Each row of a before or after table is a point. The points were changed in one or more steps. Then noise was added and the rows were shuffled. The steps act on how far a point lies along the listed directions, d1 being the first. Write out the steps. A step turns or swaps two directions, mirrors them in a line or flattens them onto one, adds a multiple of one to another, or multiplies one. Angles are multiples of 10 degrees, from the lower direction toward the higher: turns from -170 to 170, lines from 10 to 170 but not 90. Use the fewest steps. Two steps may share a direction if one is a turn and the other turns, adds or multiplies; they go together, in the order done. Otherwise the lowest direction goes first.
(in the rows, 128 means zero)

Directions:
(1): [ 95 166 159]
(2): [169 131 169]
(3): [153 173 100]
Before:
[[146 165 108]
 [161 163 108]
 [139 164  85]
 [150 166 114]
 [137 164 101]
 [121 145  81]
 [151 137  52]
 [103  59 177]
 [144 139 129]
 [163 148 110]
 [158 154  94]
 [161  81 102]
 [102  42 163]]
After (13 x 3):
[[162 135 146]
 [160 133 162]
 [160 111 174]
 [165 123 160]
 [141 138 130]
 [160  91 173]
 [170 132 156]
 [ 75 135  62]
 [135 111 111]
 [153 119 163]
 [137  98 166]
 [ 70 122  56]
 [161 137 155]]
Steps: multiply d1 by 0.4; swap d2 and d3

Directions:
(1): [108 180 110  97  96 110  70 121]
(2): [139 101  79 175 146 123  86  89]
(3): [ 85 129  93  95 182  94 155 117]
(4): [ 95 111 181 146 109  82 129  81]
(5): [170  99 153  99 157  84  89 156]
Before, 9 rows:
[[148 126  89 115 132 107  84 152]
 [151 147 121 131 111 137 104 155]
 [121 118 100 127 146 150 143 150]
 [144 124 103  82 170 104 128 171]
 [137 177  93 144 122 160 123 141]
 [132 154 106 129  99 167 113 150]
 [ 94 213 190  72  75 152 193 168]
 [178  67 136 137 176 127 131 145]
 [ 65 109 213 166  73  78 130  70]]
After, 9 rows:
[[114  92 149 132 150  91 144 121]
 [154 139 124  85 132  96  80 167]
 [131 104 138 129 156 105 143 142]
 [122 119 159 141 151  78 135 109]
 [198 111 133 136 121 157  83 159]
 [125 114 149 129 109 112 100 132]
 [ 83 177 213  71 114 112 219 152]
 [139 100  95 114 157  92 105 143]
 [ 80 164  72 162 100 222 196 129]]
Steps: swap d1 and d3; mirror d4 and d5 in the line at 120 degrees

Directions:
(1): [ 32 111  98 148 121 125 124 108 158 111 114 161]
(2): [119  88 133 125 162 135 116 123  92  68 204 124]
(3): [120  89 124  81  81 206 141 116  97 144 118 134]
Before (9 x 12):
[[138 180 146 148 154 105 117 124 158 165  88 119]
 [190 185 137 141  99 111 152 132 158 161  83 101]
 [187 187 130 140 192  50 125 144 147 136 127  97]
 [146 141 122 179 148  63 128 130 161 119 114 114]
 [ 88  40 120  76  96 218 142 101  76 116 159 133]
 [136 100 143 106 129 172 133 105  92 118 167 138]
 [ 61 108 118 148 143 128 142  92 128 105 152 145]
 [147 170 152 124 116  97 132 128 148 147 108 105]
 [125  93 147 129 171 119  98 123 103  66 191 108]]
After (9 x 12):
[[218 191 140 134 194  51 127 148 136 143 131  86]
 [146 102 145 104 129 172 133 106  87 119 166 135]
 [130  94 147 127 173 118  98 122 102  68 193 107]
 [ 25 102 106 156 140 126 141  84 139 101 147 157]
 [146 142 124 179 150  63 127 130 163 116 114 114]
 [219 191 145 136 100 113 154 138 151 164  85  92]
 [ 72  40 115  78  92 216 140  98  81 113 159 137]
 [162 172 156 122 119  97 132 129 144 150 109 100]
 [143 182 149 147 156 106 118 125 158 166  89 115]]
Steps: multiply d1 by 1.6

Directions:
(1): [132 180 107  99 131 184 128 113 105 129  74  80 118 134 130 139 177  79
  73  88]
(2): [ 29 123 121 141  88 120 160 152 127 170  89  87 135 147 102 144 126 112
 152 176]
(3): [119 146 156 111 121 110  88 204  96 127 158  99 211 136 107  85 129 137
  98 106]
Before:
[[ 80 169 162 109  77 148 104 231 102 128 127  73 201 149 139  99 121 138
  101  99]
 [115 161 152 117 100 128  92 226  78 150 133  55 216 138 107  81 159 132
   80 127]
 [ 23 134  98 159  92 156 168 133 127 185  41  80 107 149 107 160 141  97
  120 189]
 [118 134 155 119 129 132  84 169 106 145 134 115 174 131 123 112 150 130
   91 130]
 [175 146 126 117 164 157 129  93 115 128  79 106 128 136 118 127 132 110
  100 101]
 [ 45  84 115 163  98 102 198 124 154 173 110 113  96 139 107 146 106 135
  194 203]
 [ 79 119 106 143 122 127 173 112 150 158  81 114  97 122 130 178 136 121
  138 185]
 [110 144  98 111 131 139 138 117 129 123 100  91 130 147 108 136 145 110
  100 118]
 [191 116 107 136 150 163 148  45 142  99  95 165  52 114 148 150 120 125
  134 108]]
After, 9 rows:
[[ 45  85 115 164  98 102 198 124 153 174 109 112  96 141 107 147 106 134
  194 202]
 [169 127 158 125 159 114 104 148 108 126 130 117 182 137 106  95 103 145
  117 110]
 [126 189 111 109 107 187 126 152  87 152  61  40 138 137 125 127 198  82
   60 111]
 [ 14 111 133 167  86 104 138 197 121 185  98  93 174 149  91 123 106 136
  137 202]
 [106 129 119 116 127 110 121 155 127 123 137  99 169 147  98 113 125 135
  108 128]
 [ 71  98 133 150 115  85 152 163 143 156 128 126 149 124 117 148 110 154
  152 194]
 [123 150 133 111 132 166 103 128 108 144  94 104 132 130 134 136 172 104
   80 124]
 [179  82 157 148 141  88 107 138 133  98 182 183 146 118 127  94  71 184
  159 127]
 [ 90 193 126  99  85 203 134 161 109 130  64  59 132 148 155 137 157  95
   82  85]]
Steps: swap d1 and d3

Directions:
(1): [131 185 152 128 130 119 137 140  91 131 114 136 156 100 138 121  94 159
 164  81 103 123 114 115 170 113 126 127  97 149 112 107 106 134 180 141
 129 132 124  48  62 116 200 119  26  95 143  56]
(2): [214  99 220  52  71 154 131 112  94 118  42 125 141  89 141 166 161 178
 120 132 139 119 107 143 108 101 113 114 142 104 102 104 105  81  95 131
 129 106 111 136 135 120  86 114 105 151 122 123]
(3): [140 190 126 149  95  85 120  92 177 122 105 119 156 137 128 122 168 139
 130 104  83  59 165 101  97 149 130 159 121  94 136 159 200 155  82  82
 110 104  65 151 110 100  99 205  84 106 142 113]
Before, 14 rows:
[[ 94 106  89 147 171 112 124 151 107 144 178 133 107 161 116 116 101 106
  126 153 142 185 129 146 140 117 135 116 123 155 156 101  99 137 171 165
  129 163 163 143 148 159 151  99 186 120 116 154]
 [ 76 100 102 150 193 152 127 168 121 123 190 128  87 145 100 108 103  77
  108 135 167 174 126 154 131 135 131 116 141 178 137 126  84 123 143 145
  134 133 192 133 161 151 146 103 203 152 118 160]
 [101 175 105 175 173  98 162 155 119 141 162 150 130 140 132 107 104 100
  154  97 104 117 139 111 169 136 135 137 115 151 127 130 120 148 149 137
  130 132 135  74  75 139 191 129  76  91 128  91]
 [139 167 166 125 123 133 131 120 111 134 107 137 146 109 144 115 112 140
  127 101 124 106 109 120 135 139 117 120 105 129 127 117 130 123 156 122
  146 128 111  80 106 121 154 114  85 122 136 106]
 [125  49 115 120 119 153 119 112 148 123 153 130  68 175 111 148 165  93
   86 199 167 133 132 153  89 132 143 136 154 114 151 134 125 113  88 125
  140 126 122 218 234 148  40 120 238 197 115 207]
 [ 83  62  43 144 173 169 122 144 163 102 209 107  78 162  95 114  99  74
  103 167 173 204 126 143 124 127 157 125 147 161 137 149 112 120 126 145
  137 142 175 163 193 161 114  83 249 159 105 191]
 [191 164 149 114  62 110 117  84 158 113  85 109 158 115 133 134 164 154
  140  88  91  79 145 105  70 128 117 142 125  97 124 127 164 118  96  90
  103  89  87 143 109  95 102 192  98 132 144 115]
 [ 88 166  76 190 137  82 119  99 177 124 157 120 117 166 116  94 140  85
  119 130  89  74 172  95 109 175 134 152 132 102 153 172 196 163  96  66
  107 118  70 184 141 105 101 209 164 115 147 140]
 [124 150  92 146 162 115 144 135 126 123 140 117 126 118 133 110 108 110
  135 107 116 140 132 141 143 142 126 129 115 146 115 130 117 131 153 132
  132 140 121 116 123 138 163 136 113 129 130  92]
 [152  32 129  74 115 192 135 115 115 117 118 118  88 123 112 155 144 116
   98 170 184 161 120 153 107 128 138  96 167 120 119 104  83  78 110 127
  146 134 143 195 195 156  73  98 218 177 102 187]
 [170  90 135  93 101 158 136  87 131 104 105 116 104 118 135 156 145 115
  121 165 138 140 115 137  99 100 121 138 138 123 130 125 126 106  93 130
  131 109 132 158 166 132  86 145 165 122 127 175]
 [105 159 125 163 148 112 143 143 124 147 180 115 130 111 129  98  88 130
  139 112 129 144 117 118 171 131 138 120  95 154 115 135 113 154 178 143
  125 126 142  80 108 140 192 111  94  95 159  78]
 [188  57 161  94  86 160 127 113 103 108 122 136 125 122 112 158 156 120
   88 162 170 143 110 155 108  95 113 111 155 115 124 114 116  80 102 132
  135 107 150 168 194 139  55  99 186 161 117 159]
 [ 83 129  83 165 174 121 107 148 115 131 159 129 108 127 106 116 108 105
  151 140 140 149 128 128 165 124 124 136 124 150 136 136 106 155 157 149
  130 164 155 109 126 143 151 131 141 125 141 132]]
After (14 x 48):
[[ 40  91  39 191 173 128 119 136 168 134 234 135  64 203 105 112 123  55
  106 183 153 146 144 135 126 148 158 146 133 148 169 151 129 155 138 131
  140 148 142 182 207 154 104 125 224 161 130 189]
 [158 149 179 122 115 125 147 138 102 142 133 116 139  85 134 123 103 162
  139 112 136 143 101 129 171 114 129 113 100 146 100 118  95 129 171 149
  124 117 139  73 104 136 179 104  73 107 161  67]
 [131  63  93 140 126 148 124 127 131 111 186 134 109 154 103 134 133  82
   87 168 172 159 121 148 115 116 123 117 151 130 143 129 130 106 118 133
  136 125 170 181 211 152  72 103 227 158 118 179]
 [164 145 189 104 107 143 137 109 107 135  83 133 143 103 144 127 129 144
  119 113 131 104 105 126 116 131 112 119 117 117 123 118 128 105 136 118
  149 122 106 105 119 121 123 115 102 139 133 121]
 [ 81 213  78 205 138  66 122 100 172 125 155 125 138 159 119  81 125  99
  139  95  62  53 175  82 123 178 136 161 111 106 149 172 200 179 117  60
  105 119  56 145  99  92 136 227  94  89 159 103]
 [148 149 121 127 144 123 144 135 112 121 116 118 135 102 139 120 118 131
  137 104 120 137 124 144 141 132 126 127 116 143 104 120 107 118 149 135
  130 133 116 111 113 137 158 128  94 133 130  84]
 [ 48 104  24 173 205 158 128 167 140 108 238 117  86 158  97  95  56  69
  129 137 160 219 117 132 170 119 165 122 120 190 134 139  92 139 190 160
  144 161 193 101 145 161 187  63 196 129 113 149]
 [101 135 111 148 164 129 116 150  94 129 138 132 118 109 110 122 101 126
  162 130 141 148 115 129 178 112 121 134 121 155 123 121  89 144 172 158
  129 161 155  83 106 138 166 116 104 123 146 109]
 [181 166 127 131  64 102 112  70 186 111  96 104 154 135 128 132 181 141
  129  95  80  69 160 100  51 139 121 149 136  83 135 145 191 126  70  73
   97  87  79 172 121  95  77 212 124 140 138 137]
 [153 167 167 127 138 110 164 147  95 135 108 151 144 112 142 133 121 137
  155  91 106 110 126 114 167 116 128 131 119 139 111 114 101 123 136 138
  129 120 128  65  68 133 177 119  43 101 126  77]
 [ 69 119 110 152 206 153 132 184  98 127 196 132  91 131 104 103  77  80
  128 115 163 186 117 151 159 128 131 110 128 198 127 116  63 125 180 156
  137 141 202  92 136 152 191  86 166 139 120 132]
 [ 84  39  53 127 162 181 136 132 134 126 189 121  72 152 102 127 116  71
  103 170 180 180 130 148 124 149 147 103 157 141 141 121  88 108 140 130
  147 157 165 187 194 167 104  96 246 165 105 195]
 [130  95  87 126 128 144 135  95 149 108 148 116  92 142 125 140 135  90
  121 172 138 145 129 129 104 114 128 140 135 133 147 137 140 130 103 126
  130 118 141 166 174 137  98 150 190 117 127 185]
 [ 96 120 100 142 176 117 131 159  83 143 176 134 113 146 120 117  82 115
  142 137 138 199 120 144 159 107 132 109 113 172 147  87  82 132 197 177
  129 166 169 107 125 159 185  81 153 109 115 127]]
Steps: turn d1 and d2 by 50 degrees; multiply d3 by 1.3

Directions:
(1): [120 134 101 105  83 185 166 141 164 147 185 156 204 145 118  83 114 163
 155 138 142 146  77  88  99  83 142 156 105 154 127  89  88 117  91 167
 187 164 155 148 116 163  48 104 115 141 149 112 102 140 143 113 151  75
 180 134 132  93 135 149 140 138 114 170]
(2): [161 108 180 111 114  96 191 119 206  51 191 158 151 108 143 148 139 148
 101 122 110 103 110  80 123 125 107  98 139 139 120  93 119  87 147 119
 122 131 151 150 162 159 131 137 127 149  69  85 170 134  85 160  94 159
  69  91 137 133 134 181  87 101 174 115]
(3): [ 92 113 135 166 186  92 123 147 141 110 172 136 113 201 156  92 149 174
 102  88 140  99 135 153 127  84 150 148 113 118 164 203 166 103 150 135
 156 152  68 134 160 135 110 134 109 121 180 116 159 150 107  76  63 109
 134  70 119 102  62 136 169 122 128 137]
(4): [162 138 141  88 129 113 128 165 112 145  97  95 178 106 164 139 110 141
 112 158  68 131 111 167 102 124 161 149 177  72 164 106 142 129 186 126
 173 141 133 111 141  77  82 155 131  87 122 164 155  93 144 132  99  80
  57 147 103 135 107 182  87 129  82 199]
(5): [136 249 158 125 175 138 153 117 109  87  97 126 142 169 126 172 135 139
 151 122 149 170 139 138 130  92 112 130 122 117  94  76 102 147 117 103
 155  78  92 162 146  99 176 111 103 148 128  78 137  81 105 113 131 156
 140  94 118  64 127 120 113 184 111 197]
(6): [178 129 131  93 108 166 114 126 157  91 158 112  78 131 109 126 120 128
 117  66 112 191 176 179 135 150  53 135 117 109 162 146 129  94 125 183
 149 118 132 126 139  85  62  85 153 139 183 107  77 135 127  95 129 187
 112 102  99 156 178 136  88 108  86 122]
Before, 13 rows:
[[ 78 109 113 170 156 121  98 132 106 141 167 119 105 170 131  99 146 143
  130 111 145  78 123 124 122 127 167 122  88 145 121 172 151 146 111 106
  110 138  95 140 136 143 150 129 115 119 150 127 136 147 113  99 135  95
  174 109 122 111  87 100 169 135 145  60]
 [111 147 123 141 154 149 147  92 122 109 129 139 130 131 144 147 132 127
  132 157 136 131 116 101 145 123 123 126 117 119  91 108 102 148 109 106
   93 104 131 147 109 148 172 123 109 148 128 119 146 117 116 145 154 122
  131 102 105 111 142 116 142 157 161 139]
 [153 169 154 144 174 116  84 106  90 112  60 117  41 130 105 179 141 105
  121  99 123 163 200 169 146 167  99 113 120 102 110 133 121 145 118 122
   92  64  87 133 130  66 176  80 146 133 130 103 109 101 125 101 138 193
  110 105 133 130 151  83 110 134 129  99]
 [117 218 176 169 249  51 108 136  42  93  38 103 100 175 175 181 157 141
  102 142 129  95 133 175 133 106 153 129 163  80 124 132 169 154 184  52
  112  75  28 130 179  75 239 165 104 114 120 121 223  71 113 114  45 136
   72  99 108  43  63 135 138 158 109 176]
 [133 179 130 116 160 113 127 182  65 166  55  85 182 142 166 122  93 135
  123 178 102 131 115 175  94  85 183 144 163  68 163  93 133 154 186 110
  177  92  82 111 120  43 134 168 111  74 114 159 179  85 141 114 109  49
   98 135 112 106  84 151 113 163  67 215]
 [ 95 178 110 144 165 109  97 144  62 189  56 116 136 151 143 134 121 133
  145 154 143 128 124 158 149 109 177 163 138  75 147 141 156 183 153 110
  120 127 116 122 108 108 157 153 109 111 143 161 150 122 166 119 128  63
  144 134  93 101 103 111 173 177  85 171]
 [119  17  95 121  67 119  82 119 113 194  96 113 110  62 112 113 110  66
  135 140 115  96 132 117 147 164 129 101 133 118 145 157 140 132 114 153
   78 164 183  85  99 117 120 127 157  79 106 178 106 149 161 164 158 110
  104 192 150 206 156 121 130  63 145  45]
 [112 133  96 165 150 132  94 151  91 180  84 108 118 145 124 107 107 148
  149 137 124 129 149 180 124 134 151 160 149 110 153 174 160 147 143 123
  124 142 128 111 106 131 120 111 128 108 158 177 123 116 168  97 125  99
  135 152 130 140  99  82 156 127 101 136]
 [158 115 165 164 189  73 123 130 166  63 168 135  83 203 151 152 162 152
  108  86 114 104 146 148 131 113 107 123 118 119 156 188 168  98 152 136
  129 124  67 136 174 127 153 117 123 134 140 107 153 143  61  99  51 170
   75  54 125 105  80 160 129 133 130 125]
 [124 185 138 132 215  93  77 155  39 147  41  47  91 170 161 166 143 134
  124 134  98 127 192 241 124 123 151 154 141  55 170 165 163 166 202  99
  159 111  62 117 167  26 164 163 106  92 179 152 156  89 122 105  69 124
   92 119  90  92  89 140 132 156  94 195]
 [161  65 149 127 116  80 125 132 129 132 125 127 142 108 139 149 121 134
  113 147  83  83  89  96 117 131 200 107 153 126 119 104 135 124 167 117
  103 138 158 106 137 130 118 167 130  93  75 142 184 126 135 163 101  94
   73 145 129 129 108 175 119  83 148 126]
 [ 94  72 119 168 144 116 116 102 138 125 150 138  69 145 113  96 139 117
  124  97 145  99 175 124 151 143 104 116  89 149 123 174 154 113 105 133
  113 128 109 142 128 167 169 101 136 143 133 122 109 165 123 152 141 171
  143 102 155 145 128 109 190 105 165  46]
 [156 172 138 142 153 159 134 102 149  73 139 112  61 164  95 144 131 120
  145  56 152 172 187 164 159 148  60  97 108 132 108 120 111 115  86 116
  110 110 111 139 128 109 168  99 128 173 147  82 100 132  99 127 113 226
  137  98 113 110 183 103 108 123 134  63]]
After, 13 rows:
[[ 86 190 117 179 201 129  81 100  53 131  70  94  34 186 101 160 164 109
  163 104 182 137 211 179 157 130 101 123  73 134 105 167 126 174 111 102
   96  85  72 141 140  97 233 120 103 151 171 100 109 127 106 111 131 192
  200 107 126  75 139  59 179 165 155 108]
 [111  10 114 139  91  95  90 117 132 157 121 125  91  80 120 115 125  78
  118 119 123  81 141 109 154 153 124  94 127 122 145 178 152 114 124 147
   69 162 165  95 118 127 137 130 151  91 102 154 122 160 137 159 133 130
   92 160 153 200 142 127 132  55 165  29]
 [122 102 150 135 131 111 136 127 157  96 194 128 123 129 139 122 140 144
  115 115 113  81 114 103 118 141 141 101 106 139 122 131 139 118 129 104
  114 136 128 147 156 145 137 132 125 123 108 107 154 134  96 130 122 119
  117 104 122 128 117 145 116 116 157  62]
 [145  73 164 126 134  86 154 116 172  91 155 130 122 105 148 127 131 133
   99 123  88  90 152 119 129 145 111 108 133 117 139 124 152  95 157 118
  141 131 132 143 159 144 144 128 136 123  80 121 153 134 111 185 108 158
   44  98 138 157 121 183 132  93 162  90]
 [ 72 178  83 177 158 167  98 129  57 175  75 122  90 186 100  94 114 102
  164 129 199 156 155 145 134  99 126 130  84 146 118 138 110 170  85 132
  119  70  70 125  82 101 183 110 115 128 160 124 102 133 137  86 177 115
  233 126 137  97 131  47 187 173 105 118]
 [174 145 146 142 174  99 104 143 112 115 101 106 112 169 147 170 140 127
  128 127  94 126 135 169 118 124 132 135 144  96 152 151 159 133 156 130
  143 115  84 118 151  92 147 124 125 112 135 147 139 109  95 118  85 138
   70 107 116 109  95 157 111 156  93 163]
 [137  86 107 139 126 111  70 133  73 179  77 102 102 131 120 133 115 113
  133 132 102 119 117 148 130 139 196 129 133 113 133 143 144 153 149 134
  108 131 135  87 114  98 109 150 135  78 141 166 139 126 166 128 127  88
  123 167 113 131 114 128 149 103 109 127]
 [108 117 114 184 136 130 127 116 146 127 138 146  88 142 101 115 128 144
  152 111 161 116 156 125 142 143 106 121 117 159 118 165 142 128 106 120
   80 132 140 134 111 187 159  93 128 152 126 129 117 141 135 116 136 159
  155 120 156 138 127  66 158 112 155  70]
 [179 179 172 113 157 122 167 126 165  67 134 108 131 141 136 161 123 139
  125  97 107 145 146 155 129 126 103 100 151 104 118  79 116 110 134  94
  142 128 122 141 150  97 153 136 118 147  98  92 157 105  92 149  74 182
   63 105 111 101 151 167  72 120 130 120]
 [161 171 181 142 178  93 125 103 125  79  89 136  75 129 120 188 150 127
  115 104 118 141 178 132 140 150 111 103 126 111  99 106 116 128 133 106
   97  65  92 153 147  88 185  92 132 142  97  80 144 101 102 117 118 190
   89  82 140 116 133 110 105 130 155 109]
 [112 241 147 169 227 101  96 108  33 101  33 107  67 178 130 176 155 117
  136 122 167 137 153 170 146 122 112 130 128 107  94 127 141 167 129  73
   98  56  36 139 153  80 241 124 113 142 146 100 162  81 124 103 101 170
  132 106 113  39 110  87 152 169 109 153]
 [128 149 130 124 155 145 156 100 135  95 137 133 148 129 160 147 128 137
  121 158 117 133 115 112 133 120 125 130 133 103 109 100 105 133 133 113
  111 112 135 144 125 132 144 125 109 139 133 119 156 109 114 144 137 116
  102  96  92 112 140 145 121 152 146 160]
 [ 90 162 122 164 143 123 125 102 118 128 120 160  88 159 110 132 142 129
  148 114 191 132 143 104 170 119 113 129  88 131 112 143 129 158 100 120
   76 114 128 149 109 164 192 114 112 164 135  99 124 158 134 125 150 138
  189  93 116 101 146  78 186 162 145  96]]
Steps: turn d1 and d5 by -10 degrees; turn d2 and d4 by 100 degrees; multiply d3 by 0.4; multiply d6 by 0.4

Directions:
(1): [119 122 121 151  88 137 154 192 119  76 133 144 120 134 123  63  84  86
 106  93 154 134 145 142 123 178 171  77 115 126 165  90 129  92 124 176
 120  90  54 136 164 157  26  56 123 129 131 136  97 112 149 123 151  86
 107 141 167 113  99 182 122 160 135  80]
(2): [204 116 151 165  74 115 101  77 101 121 125 103 125 148  57 172  90 122
 110 219 159 136 151 123 100 171 144  91  97 139 165 134 106 182 138 131
 169 130 113 140 111 104 103 167 163 129  78 124 123 125 133 148 195 122
 172 148  56 152  89 110 134 175 172 123]
(3): [ 79  92 164 119 115 151 113 189 100 107 181 109 108 105 123 147 120 185
  54 189 106 123 145 142  66 122 144 114 120 153 118 112 122 106 111  77
 192 102 134 180 100 128 120 101 122 142 114 115 155 187 111 121 127 103
 113 127 130 127 198  97 133  31 127  57]
Before:
[[156 121 117 132 111 124 115  96 116 131 116 132 129 135  96 149 123 117
  132 161 132 124 125 114 127 133 127 130 132 130 126 141 110 142 135 130
  133 137 143 119 118 123 142 156 150 133 113 123 119 123 127 126 145 125
  139 132 104 142 111 108 129 141 140 134]
 [102 114 136 136 120 135 140 164 124 109 148 141 118 111 139 100 114 135
  106 118 135 131 129 138 115 143 147 102 140 116 134  97 129  92 114 131
  132 101  98 141 143 144  87  89 116 124 117 127 130 132 114 124 127 108
  110 128 152 119 150 143 130 113 130  99]
 [125 132 141 138 133 137 115 124 122 131 145 115 126 127 120 140 129 156
  106 164 131 135 139 131 109 125 131 120 120 136 118 142 127 146 124 113
  151 126 125 130 108 131 137 133 134 134 108 124 128 147 132 130 138 128
  125 132 113 144 138 111 134 113 147 124]
 [166 119 136 163  80 123 126 131 107  98 127 139 129 144  90 114  76  97
  100 157 167 140 146 128 109 188 173  77  94 137 178 102 119 140 128 155
  143  97  70 141 147 135  46  99 152 132 112 133 115 117 147 132 191 100
  137 146 124 136  83 153 118 186 139  96]
 [ 80 119 114 128 139 146 140 175 120 111 138 134 122 111 143  90 120 145
  110  94 119 129 124 130 121 124 138 128 139 126 116 110 124  95 115 119
  128 106 106 147 141 146 103  78 125 123 149 119 117 141 123 118 109 109
  107 121 159 111 150 146 129  86 122 100]
 [131 144 105 118 150 118 137 102 143 153 105 150 146 127 160 115 157 108
  178  80 116 121 100 126 155  98 105 161 149 118 115 147 143 126 132 147
   90 146 152 103 135 134 166 134 114 129 148 138 124 111 131 135  96 152
  119 121 137 116 118 134 136 144 102 171]
 [114 129 116 120 150 133 137 138 131 124 132 129 132 128 143 119 138 124
  147  94 133 128 122 127 134 125 119 138 135 133 114 132 149 117 139 140
  110 120 126 128 132 136 140 120 122 133 137 131 129 112 139 123 114 128
  119 128 148 127 123 142 126 124 120 140]
 [127 133 129 128 114 143 132 130 120 116 144 130 133 133 127 117 119 126
  113 130 132 121 135 131 127 133 132 108 119 132 128 128 121 119 124 136
  142 116 115 140 123 146 113 118 121 136 126 129 114 129 126 148 113 109
  136 121 138 136 131 134 135 134 130 117]
 [125 155 118 130 149 128 142 128 142 135 111 149 136 119 149 104 137 103
  154  71 135 116 126 129 170 124 115 132 142 125 113 132 143 120 137 149
   91 140 129 103 147 128 134 134 117 118 146 139 121 117 126 119 117 134
  114 123 146 115 114 151 119 145 112 145]
 [118 131 127 135 107 132 138 157 108  97 144 138 127 134 127 105 115 122
  127 109 142 115 139 125 123 154 135 106 126 134 147 101 131 118 124 138
  126 116 105 144 143 134  90 111 136 126 132 127 123 128 133 127 132 121
  120 130 145 114 104 153 128 139 131 108]
 [101 142 133 118 167 118 124 111 148 146 119 131 131 107 155 144 165 162
  139 111 115 118 115 127 135 101  91 162 152 133  95 145 136 120 129 109
  120 146 175 132 111 133 177 148 111 127 133 127 159 143 118 127  92 152
  117 110 142 126 150 107 125  97 111 156]]
After:
[[181 153 107 145 138 101 135  53 151 155  87 146 143 138 127 124 133  92
  191  95 154 135 109 115 176 137 114 133 145  94 137 134 128 148 137 164
   79 148 124  85 150 122 139 165 134 109 116 136 115  75 124 140 136 154
  148 127 110 134  77 144 129 215 140 197]
 [135 144 124 122 138 120 124  98 121 138 128 131 137 135 132 146 147 138
  159 119 129 111 123 112 141 120 101 145 137 130 123 132 132 148 131 117
  117 148 155 126 125 114 162 167 141 122 133 125 138 125 123 133 116 157
  137 121 118 125 108 122 131 140 126 158]
 [193 153  91 159 125 108 129  51 134 145  75 132 144 150  97 120 114  89
  186 103 158 139 116 107 171 148 119 132 130 107 144 143 114 170 143 164
   88 147 110  96 149 120 124 158 159 108 127 128  93  77 140 142 153 145
  162 133  92 135  51 151 129 220 153 190]
 [132 109 143 131 126 135 114 128 108 121 152 107 123 127 109 158 124 151
  112 167 134 129 137 128  97 135 126 123 119 148 121 135 137 140 138 112
  156 117 134 153 107 120 142 139 137 139 107 123 143 137 131 130 142 123
  137 135 109 140 138 112 132 102 138 117]
 [101  73 183 129  89 149  93 171  75 113 194 100 110 102 102 179 116 201
   38 249 100 119 145 146  29 118 144 111 114 167 125 124 118 126 109  61
  228 103 152 200  75 117 134 114 129 154  89 114 167 210 106 138 142 105
  125 134  89 131 211  69 149  12 131  46]
 [111 102 183 129 118 147  95 149  92 128 177 102 111  97 104 186 123 193
   56 221 113 111 154 138  75 120 126 115 119 164 106 132 122 139 123  61
  203 124 163 175  84 100 155 154 132 136  97 116 168 201  98 125 144 116
  130 128  88 135 197  75 132  31 133  71]
 [142 127 144 165  91 118 129 139 119  92 125 128 120 125 100 114  97 123
  101 145 159 130 147 138 107 177 143  88 118 140 155 113 121 123 132 152
  144 111  96 151 130 144  65 107 131 129 102 131 128 129 140 135 160 108
  127 136 128 128 100 143 124 153 148 104]
 [ 90 112 117 110 129 143 131 164 119 116 139 142 121 115 135 117 134 135
  109 124 110 118 122 126 118 116 133 136 144 133 107 123 121  94 121 118
  134 117 139 134 125 144 133 107 127 138 138 122 126 145 121 111 109 110
  103 123 155 124 157 117 127  81 115  98]
 [134 161 101 143 143 127 147 123 149 125 106 145 139 142 145  80 129  94
  161  69 150 139 125 128 165 138 133 120 131 112 131 135 139 129 133 174
   84 128  91  88 151 153 104 108 124 123 137 139  94  94 153 126 127 130
  112 132 154 129  82 166 125 188 137 160]
 [ 98 143 117  92 195 124 124  98 152 175 118 147 146 116 177 149 177 153
  157  95 100 123  97 114 153  76  97 186 145 126  89 148 143 129 123  95
  103 147 183 111 122 124 207 153 119 129 165 128 158 135 116 117  86 165
  117 107 152 129 159 104 119 102  81 171]
 [142 148 116 124 130 134 133  97 133 135 124 134 142 139 134 122 133 115
  145 111 132 121 124 123 151 122 116 127 126 123 122 141 124 131 130 144
  119 133 129 119 126 141 139 141 122 130 133 131 111 111 127 151 105 127
  143 118 133 138 115 134 134 159 126 153]]
Steps: multiply d3 by 3; turn d1 and d3 by -160 degrees; multiply d2 by -1
